Each row is a point. The points of each table are mixes of a few directions, plus a little noise. How many directions does each table use, and how many do they share? Where both have some left over, give the other angles between the two spaces (their principal angles), to ten degrees, smallest first.

First (7 x 3)
[[-14 -22   4]
 [  6  -8   4]
 [ -7 -11   2]
 [  2  60 -18]
 [-11 -16   3]
 [  6  10  -2]
 [ 19 -13   7]]
Second (6 x 3)
[[ 13   0  25]
 [ 12 -17  10]
 [ -5 -18 -21]
 [  6  23  25]
 [-21   3 -35]
 [ -6   9  -4]]
Directions: first 2, second 2, shared 1; angles 60

First (8 x 8)
[[ -7  33  -7  11  55 -11  17  57]
 [  2 -13   9 -23 -17   3   0   6]
 [  2  -2 -13  37 -10   3 -13 -60]
 [  0  13  -4  11  20  -5   5   7]
 [-10  12 -16  30  16   3  -2  12]
 [  2 -39  10 -29 -58  18 -13 -17]
 [  4  -9   4  -6 -14   1  -4 -19]
 [  8   3  16 -30   9 -10  13  13]]
Second (7 x 8)
[[  3   7  10 -36  -6  22  26  23]
 [ -1 -14  13 -17  17  36  10   6]
 [ 18   4  -5  32 -21 -24 -31 -34]
 [ -2  15  -3   0  13  16  12  32]
 [  2   3 -12  36   2 -25 -24 -13]
 [  5 -20   8  16   7 -35 -40   9]
 [-28   8 -12 -28 -11  13  49 -23]]
Directions: first 3, second 5, shared 2; angles 80

First (11 x 12)
[[-23  -4 -13  -6  -5 -15  32  27  14   3   9  -6]
 [ 19  -4 -13  19  16 -20 -13 -21  17  12   3   8]
 [ 18   8   0  20   0 -17   6  17  -5  13  -4  33]
 [ -1   3  28 -11 -34  60  -4 -11 -14 -32  -7 -28]
 [-32  -5  -6 -18 -16   7  25  49 -11  -8   9 -10]
 [ 19 -16  -9  20 -17  48 -45  23 -29 -21  14 -17]
 [ 16  28  18  18  16 -12  16 -16   4  11 -19  21]
 [ -9   8 -19   8  42 -34   7  10   6  20   3   2]
 [-15   8  27 -46   6  -5  -9 -36 -14   2 -18   6]
 [ 12 -14 -22  11  22 -23 -22 -22  18  12  10  -2]
 [ -4 -11  10 -16 -29  10   7 -19  13 -11   0  -7]]
Second (10 x 12)
[[ 28 -26 -32 -10  20 -12 -19  36   9   4 -15 -16]
 [ -5  10   7 -18  10  -6 -24 -14  38  -4  -7  10]
 [ -5   7   2 -13  13  -8 -14  -5  29  -2  -7   6]
 [ 25 -18  -4   2 -16  42  -8 -47  13  -7  11  14]
 [-35  26  23  -6  -4 -16  -1 -12   7   0   6  16]
 [  4  19  23  14  -6  11   9  -1  -4 -10 -16 -18]
 [-17 -34 -38  -3   1 -10  16  -5 -26  25  44  29]
 [ 24 -26  -8  15 -28   6   4  40 -50  -4  -4 -22]
 [-25  13   0  -4  15  -9  10 -18  11   9  13  14]
 [  4  26  26  25  -5   4  25  25 -26 -10 -24 -36]]
Directions: first 6, second 5, shared 2; angles 40, 50, 80
